Each row of a before or after table is a point. One or more steps were done to the points. Then noise was added and the rows were shuffled. The steps act on how far a point lies along the listed directions, d1 being the first. What was done? A step turns or swaps two directions, mirrors them in a line or flattens them onto one, adds a multiple of one to another, or multiplies one. Angles are multiples of 10 degrees, from the lower direction toward the higher: turns from -170 to 170, lines from 10 to 170 but not 90. Use the fewest steps. Two steps may share a direction if one is a turn and the other turns, adds or multiplies; they go together, in the order done. Otherwise the lowest direction goes first.

Directions:
(1): -0.013	0.031	0.066
(2): 0.071	-0.008	0.018
(3): -0.014	-0.066	0.028
Before (11 x 3)
0.029	0.015	0.055
-0.030	0.091	-0.003
-0.010	0.016	0.037
0.047	-0.011	-0.012
-0.012	-0.003	0.036
0.010	-0.046	0.028
0.040	-0.069	-0.085
-0.040	0.073	0.022
0.016	-0.003	0.028
0.039	-0.032	0.069
-0.043	0.028	0.034
After (11 x 3)
0.023	-0.006	0.029
-0.049	0.077	0.020
0.057	-0.034	0.074
-0.012	0.013	0.038
-0.041	0.092	-0.005
0.060	-0.011	-0.008
-0.053	0.031	0.035
0.043	0.016	0.056
0.048	-0.069	-0.086
0.016	-0.045	0.031
-0.011	-0.001	0.034
Steps: multiply d2 by 1.3

Directions:
(1): -0.054	-0.021	-0.036	-0.026	0.074	0.007
(2): -0.023	-0.077	-0.014	-0.032	-0.056	0.004
(3): 0.052	-0.063	0.032	0.019	0.045	-0.027
(4): 0.067	0.006	-0.042	-0.054	0.008	0.039
(5): -0.007	-0.017	0.026	0.036	0.006	0.092
(6): -0.012	0.012	0.076	-0.068	0.008	0.006
Before (9 x 6)
-0.055	-0.013	-0.003	-0.034	-0.086	0.043
-0.045	0.031	0.003	-0.040	0.003	-0.040
-0.027	0.010	0.038	-0.011	-0.055	0.063
0.006	-0.079	0.073	-0.011	-0.036	0.055
-0.024	-0.001	-0.004	0.036	0.048	-0.032
0.008	0.052	-0.001	0.077	-0.046	-0.072
-0.046	0.016	0.017	0.074	-0.081	0.056
0.051	-0.011	-0.011	-0.015	0.013	-0.017
-0.003	-0.060	0.002	-0.037	-0.060	-0.044
After (9 x 6)
-0.006	-0.041	0.003	-0.038	-0.053	-0.040
-0.045	-0.013	-0.039	0.006	-0.078	0.038
-0.027	-0.019	0.012	0.015	0.041	-0.030
-0.013	-0.037	0.074	-0.020	-0.039	0.069
0.053	0.003	0.005	-0.030	0.017	-0.018
0.037	0.067	0.018	0.102	-0.001	-0.082
-0.017	0.022	0.005	0.117	-0.049	0.048
-0.055	0.024	-0.029	-0.029	-0.015	-0.037
-0.025	0.030	0.009	0.021	-0.052	0.063
Steps: add 0.7 times d1 to d2; turn d3 and d6 by 40 degrees

Directions:
(1): 0.054	-0.048	-0.051	0.033	0.067	0.008	0.026	-0.018
(2): -0.067	-0.005	0.006	0.001	0.065	0.022	0.016	0.070
Before (9 x 8)
0.032	-0.021	-0.007	0.026	-0.026	0.006	-0.003	-0.073
-0.018	0.015	0.001	-0.012	-0.015	0.007	-0.007	0.013
-0.036	-0.005	0.022	-0.009	0.008	-0.015	0.005	-0.007
0.014	0.014	0.025	0.032	-0.052	0.012	-0.028	-0.006
-0.058	-0.086	-0.069	0.065	0.192	0.055	0.049	0.068
-0.021	-0.049	-0.049	0.034	0.145	0.023	0.046	0.049
0.055	-0.016	-0.024	0.004	0.034	0.009	-0.004	-0.012
-0.018	0.040	0.027	-0.054	-0.009	-0.011	-0.030	-0.001
0.017	-0.007	-0.008	0.003	0.026	0.013	0.015	0.003
After (9 x 8)
-0.002	-0.005	-0.018	0.001	0.022	0.011	0.004	0.016
0.026	0.009	0.002	-0.004	-0.018	0.004	0.002	-0.017
-0.013	0.005	-0.006	-0.028	0.070	0.010	-0.005	0.024
0.028	0.027	0.018	-0.022	-0.044	-0.006	-0.032	-0.016
0.157	-0.054	-0.073	0.052	-0.059	-0.026	-0.013	-0.168
-0.032	0.007	0.025	0.034	0.000	0.027	-0.013	0.042
0.121	-0.017	-0.043	0.020	-0.037	-0.035	0.000	-0.112
-0.054	0.022	0.041	-0.004	-0.046	0.012	-0.018	-0.017
-0.009	-0.019	0.002	0.004	0.030	-0.013	0.015	-0.019
Steps: turn d1 and d2 by -110 degrees

Directions:
(1): 0.014	0.054	-0.015	0.034	0.000	-0.028	0.031	-0.043	0.030	0.057	-0.087
(2): -0.106	0.022	-0.040	0.006	-0.053	0.000	0.002	0.050	0.020	0.026	0.005
(3): 0.012	-0.005	0.046	0.064	-0.052	-0.013	0.087	-0.005	-0.011	0.004	0.054
(4): -0.033	0.014	0.045	-0.030	-0.025	-0.088	-0.034	-0.061	0.032	-0.032	0.020
(5): -0.006	0.019	0.064	-0.022	0.026	-0.004	0.042	0.072	0.045	-0.052	-0.048
(6): -0.071	-0.016	0.056	0.029	0.016	0.065	-0.006	-0.057	-0.035	-0.016	-0.037
Before (8 x 11)
0.006	-0.039	-0.039	-0.059	0.049	0.077	-0.033	-0.016	-0.031	0.005	-0.030
-0.018	-0.009	0.059	0.021	0.078	0.050	-0.012	0.010	0.005	-0.029	-0.044
0.068	-0.013	-0.002	0.054	0.029	0.062	-0.009	-0.081	-0.056	0.031	0.004
-0.024	-0.037	0.015	0.002	-0.015	0.011	-0.046	-0.083	-0.081	-0.005	-0.015
0.016	-0.022	0.034	0.040	-0.052	0.005	0.063	0.033	-0.002	-0.023	0.078
-0.043	0.030	0.002	0.019	-0.013	-0.051	0.041	0.027	0.063	-0.005	0.053
0.063	-0.023	0.013	-0.054	0.003	0.007	0.001	0.132	-0.011	-0.049	0.136
0.035	0.008	0.051	-0.042	0.037	0.016	-0.011	-0.037	-0.001	-0.045	-0.064
After (8 x 11)
0.002	-0.055	-0.024	0.022	0.002	0.121	-0.025	0.029	-0.101	0.017	0.119
-0.048	-0.018	-0.018	-0.064	0.022	0.021	-0.054	-0.072	-0.006	0.005	-0.034
-0.027	0.039	0.024	0.041	-0.015	-0.016	-0.006	-0.089	0.009	0.027	-0.030
0.024	0.001	-0.011	0.031	0.024	0.010	0.052	0.048	0.026	-0.003	0.057
0.005	0.013	-0.021	-0.019	-0.046	-0.091	-0.034	-0.060	-0.016	0.020	-0.019
-0.003	0.010	0.012	-0.066	-0.004	-0.017	-0.025	0.020	0.019	-0.044	-0.010
-0.049	-0.009	0.055	-0.018	0.033	-0.032	-0.054	-0.003	0.027	-0.049	0.025
0.012	-0.030	0.024	0.058	-0.053	0.025	0.051	-0.005	-0.026	-0.005	0.078
Steps: turn d1 and d5 by 50 degrees; multiply d2 by 0; turn d4 and d6 by -90 degrees

Directions:
(1): -0.028	0.024	0.001	0.054	0.051	0.046	0.057	-0.033	-0.055	0.042	-0.041	-0.043
(2): 0.002	0.026	0.048	0.087	-0.037	0.009	-0.072	0.060	-0.025	0.001	-0.009	-0.009
(3): -0.008	0.075	-0.060	0.062	-0.034	-0.016	0.046	-0.015	0.027	-0.037	0.018	0.049
(4): -0.038	-0.080	-0.044	0.041	0.052	-0.037	0.002	0.045	-0.024	-0.033	-0.023	0.042
(5): -0.010	-0.046	0.026	0.013	-0.037	0.061	0.079	0.062	0.036	-0.005	0.042	-0.016
(6): -0.023	0.023	-0.003	-0.024	0.004	0.017	-0.004	0.012	0.011	-0.110	-0.051	-0.067
Before (11 x 12)
-0.035	-0.046	0.084	0.015	0.022	0.055	-0.007	0.025	0.004	0.017	-0.026	-0.062
0.032	0.035	0.024	-0.011	-0.051	-0.020	-0.114	-0.008	-0.001	0.003	-0.002	-0.002
0.015	0.039	0.032	0.002	0.010	-0.021	-0.032	-0.064	-0.022	0.045	-0.020	-0.004
-0.009	0.067	0.017	0.050	-0.027	-0.022	-0.031	0.038	0.007	-0.068	-0.032	0.000
0.024	0.029	0.036	-0.024	-0.027	0.036	0.010	-0.009	0.020	0.072	0.056	-0.003
0.030	0.086	0.038	0.000	-0.016	0.027	-0.043	-0.068	-0.028	0.045	-0.024	-0.033
-0.026	0.016	0.021	0.053	-0.014	0.053	0.024	0.043	0.031	-0.060	-0.033	-0.035
0.046	-0.007	0.078	-0.018	-0.028	0.021	-0.135	-0.011	-0.043	0.095	0.021	-0.009
0.001	-0.012	0.044	-0.012	0.009	0.090	0.015	0.031	0.020	-0.025	-0.014	-0.090
0.001	0.003	0.004	-0.103	0.059	-0.038	-0.023	-0.025	-0.015	-0.018	-0.058	-0.070
0.008	-0.031	0.044	0.021	-0.013	0.009	-0.033	0.038	-0.022	0.071	0.018	-0.019
After (11 x 12)
-0.011	0.047	0.013	0.054	-0.050	0.001	0.030	0.057	0.035	-0.062	0.005	0.014
0.019	0.067	-0.043	-0.043	-0.058	-0.030	-0.042	-0.042	0.045	-0.068	0.006	0.015
-0.009	-0.024	0.007	-0.101	0.032	0.007	0.056	0.014	0.021	-0.039	-0.028	-0.081
-0.003	0.065	0.011	-0.013	0.018	-0.018	-0.016	-0.077	-0.012	-0.017	-0.050	-0.031
0.035	0.076	0.001	-0.037	0.009	-0.027	-0.057	-0.076	-0.012	0.082	0.022	0.023
-0.034	-0.006	-0.018	0.006	0.030	0.023	0.103	-0.060	0.038	0.042	0.016	0.023
0.019	0.121	-0.001	-0.013	-0.002	0.016	-0.020	-0.103	-0.025	0.005	-0.045	-0.035
0.025	0.102	-0.092	-0.079	-0.003	-0.045	-0.025	-0.145	0.018	-0.025	0.004	0.045
0.015	-0.004	-0.012	0.000	0.012	0.064	0.082	-0.025	0.032	0.060	0.042	0.001
-0.013	-0.005	0.012	0.073	-0.025	0.054	0.069	0.036	0.037	0.022	0.020	0.021
0.003	0.037	-0.062	-0.010	0.011	-0.040	0.027	-0.058	0.002	0.031	0.012	0.033
Steps: multiply d1 by 1.3; swap d2 and d3; add 0.7 times d4 to d6; turn d5 and d6 by -70 degrees

Directions:
(1): 0.034	-0.084	-0.020	0.029	-0.046	0.087	-0.056	0.021	-0.002	-0.010	0.048	-0.004	-0.012	0.018	0.059	0.027	-0.049	-0.022
(2): 0.037	-0.011	-0.060	-0.028	0.085	0.062	0.007	-0.013	-0.027	0.000	-0.015	0.079	-0.056	0.047	-0.040	-0.014	0.009	0.032
Before (8 x 18)
0.013	-0.059	-0.014	0.060	-0.108	0.040	-0.061	0.031	0.017	-0.015	0.044	-0.076	0.013	-0.010	0.109	0.034	-0.064	-0.050
-0.025	0.015	0.037	-0.025	-0.031	-0.071	0.007	-0.001	0.005	-0.010	0.009	-0.039	0.013	-0.027	-0.007	-0.003	-0.002	-0.007
0.075	-0.041	-0.124	-0.030	0.146	0.140	0.000	-0.034	-0.032	0.021	-0.014	0.147	-0.090	0.092	-0.033	-0.006	0.006	0.033
0.035	-0.041	-0.049	-0.004	0.041	0.060	-0.034	-0.004	-0.005	0.000	0.022	0.037	-0.035	0.024	0.006	-0.003	-0.035	-0.012
-0.006	0.006	0.031	0.020	-0.042	-0.029	0.009	0.001	0.002	0.021	0.012	-0.013	0.011	-0.021	0.052	0.026	-0.004	-0.010
0.020	-0.039	0.028	0.060	-0.087	0.066	-0.067	0.056	0.013	-0.002	0.039	-0.047	0.017	-0.028	0.062	0.037	-0.046	-0.029
-0.050	0.062	0.010	0.018	-0.037	-0.043	-0.010	-0.006	0.030	0.011	-0.001	-0.049	0.025	-0.020	0.008	-0.007	0.001	-0.026
0.013	0.001	-0.001	-0.023	0.022	0.011	-0.023	-0.014	-0.009	0.020	-0.010	0.052	-0.003	0.024	0.014	0.009	0.013	0.011
After (8 x 18)
-0.006	-0.027	0.009	0.057	-0.121	-0.007	-0.045	0.027	0.028	-0.012	0.040	-0.096	0.028	-0.032	0.103	0.036	-0.045	-0.058
-0.010	0.020	0.036	0.012	-0.030	-0.043	0.017	-0.007	0.001	0.021	0.004	-0.011	0.013	-0.026	0.048	0.019	0.002	-0.008
0.031	-0.048	-0.044	0.004	0.020	0.058	-0.042	0.002	0.001	0.000	0.034	0.016	-0.024	0.017	0.018	0.005	-0.041	-0.023
-0.022	0.022	0.031	-0.040	-0.014	-0.081	0.020	-0.006	0.001	-0.008	0.002	-0.027	0.005	-0.023	-0.021	-0.010	0.011	0.001
0.084	-0.089	-0.126	-0.008	0.096	0.175	-0.032	-0.024	-0.027	0.016	0.017	0.123	-0.083	0.098	0.015	0.013	-0.025	0.013
-0.005	-0.018	0.053	0.063	-0.099	0.027	-0.054	0.056	0.020	0.000	0.029	-0.066	0.037	-0.043	0.058	0.038	-0.041	-0.031
-0.051	0.073	0.007	0.011	-0.016	-0.049	0.001	-0.004	0.026	0.011	-0.015	-0.032	0.014	-0.013	-0.002	-0.013	0.006	-0.023
0.014	-0.008	0.001	-0.027	0.020	0.020	-0.028	-0.013	-0.010	0.018	-0.004	0.049	0.000	0.023	0.021	0.012	0.007	0.007
Steps: turn d1 and d2 by -20 degrees
